Each row is a point. Examples show where two turns around zero, p and q, send a point. Write where each new point lands after one turn and then the other. Backwards means that the second turn is done in reverse. Each puzzle has new turns, and all numbers are rounded.
In the rows, 128 means zero.

Turn p:
[139 106] -> [151 136]
[141 119] -> [139 140]
[ 88 157] -> [94 92]
[144 130] -> [128 144]
Turn q:
[165 106] -> [158 159]
[120 122] -> [132 119]
[108 123] -> [128 107]
[119 161] -> [ 94 127]
Where do these land?
q, then p backwards: [115 155] -> [118 156]
q, then p: [131 103] -> [134 152]
q, then p: [111 150] -> [136 101]
p, then q backwards: [154 104] -> [156 107]

Turn p:
[140 123 105] -> [106 113 125]
[128 144 111] -> [113 133 110]
[115 123 109] -> [107 137 134]
[129 122 187] -> [185 129 143]
Turn q:
[128 135 114] -> [113 124 126]
[113  90 131] -> [153 100 145]
[165 166 130] -> [109 160  90]
[106 121 137] -> [137 128 151]
Where do these land?
p, then q: [134  92 111] -> [160 130 152]
q, then p: [137 146  92] -> [109 159 147]
q, then p: [130 131 159] -> [135 116 100]
p, then q: [110 144 150] -> [111 144 105]

Turn p:
[ 99 127 143 142] -> [110 128 143 154]
[161 136  99 126] -> [163 123 108 110]
[119 123  93 104] -> [122 119  86 125]
[137 134 123 136] -> [142 128 129 129]
[120  99 120 124] -> [111 102 122 123]
[131 149 189 136] -> [120 167 179 127]
Turn q:
[125 116 102  88] -> [148  92 121 101]
[138 145 120 142] -> [123 149 115 122]
[114 108 136  92] -> [134  89 148 123]
[150 194 135 136] -> [ 87 172 123  91]
[132 105 140 142] -> [142 133 140 151]
[108 118 128 146] -> [124 123 118 154]
[129 111 135 149] -> [137 137 131 152]
Where do these land?
p, then q: [117 134 137 148] -> [121 144 135 144]
p, then q backwards: [118 146 113  64] -> [131 180  92 156]
q, then p: [115  91 119 124] -> [144  99 145 113]
q, then p: [136 100 145 125] -> [136 129 159 117]
q, then p: [120 149 133 142] -> [123 133 118 152]
p, then q: [175 130 135 145] -> [142 138 167 101]
p, then q: [115 146 114 147] -> [135 156 117 139]

Turn p:
[134 155 135 110 132 131 136 142] -> [121 119 124  99 124 141 141 122]
[155 109 173 136 136 110  95 143] -> [130 163 151 103 127  84 138 149]
[120  85  90 108 133 136 144 136] -> [168 121 111 151  96 131 107 113]
[165 118 126 115 103 122 126 124] -> [114 129 155 123 101 115 113 112]
[127 121 115 148 160  83 172 122] -> [165 131 160 157 128 160 165 128]
[116 126 114 156 102 104 116 106] -> [101 139 136 173 132 126 130 134]
[121 101 134  90 132 147 107 158] -> [148 131  92 104 103  97 117 125]
[117 130 147 152  90 149 139 148] -> [106  99 127 127 122 123 115 172]
[113 152 110 135 123 142 138 141] -> [117 116 109 127 128 159 125 138]
[104 144 121 104 139 152 118  78] -> [122 113 102 135 170 125 119  84]
[135 168 143 155 158 132 118 110] -> [116 146 141 110 178 149 137 132]
Turn q:
[133 156 122  91 113 113 105 144] -> [130  81 139 123 107 149 134 116]
[136 111 106 157 150 135  99 162] -> [126 121 131 120 162 132  74 134]
[105 117 157 109 131 114 106 137] -> [122 101 123 105 138 103 142 109]
[131 132 142 114 105 126 105 100] -> [164 115 130 128 115 118 148 115]
[113 109 109 153 141 121 158  95] -> [130 179  97 120 132 135 132 137]
[164 111 115 124 131 170 148 162] -> [113 125 158 162 159 140 120 168]
[107 154 100 155 151 134 131 102] -> [130 169 115 131 122 153 109  96]
[109 106 157 139 109 120 142 151] -> [106 117 106 133 130  87 132 141]
[153 156 144 111 121 118 158  99] -> [131 145 151 130  85 134 161 136]
Where do these land?
q, then p: [132 116  96 163 152 167 148 105] -> [107 150 121  93 167 169 128 137]
p, then q: [115 156  98 152 153  99 158  90] -> [119 190 153 156 149 109 123 119]
p, then q: [102 148 131 100 131 131 131 146] -> [126 133 110 137 140 160 144 147]
q, then p: [134 136 146 113 121  95 106 148] -> [138 121 126 141 101  89 128 117]
p, then q backwards: [109 150 142 136 113 119 110 120] -> [110 112 137 119 134 135 154 145]
q, then p: [140 104 153 110 108 127 125 121] -> [149 124 153 126 102 131 145 134]
q, then p: [141 116 130 114  71 118 107 142] -> [150 145 153 145  85 116 106 147]
p, then q: [147  93 109 127 129 154 106 113] -> [166 114 139 108 113 128 105 107]
p, then q: [105 109 129 144 171 153 153 161] -> [126 111 171 138 146 153 107 169]
p, then q: [155 152 146 122 131 116 135 135] -> [113 122 134 132 126 119 166 122]
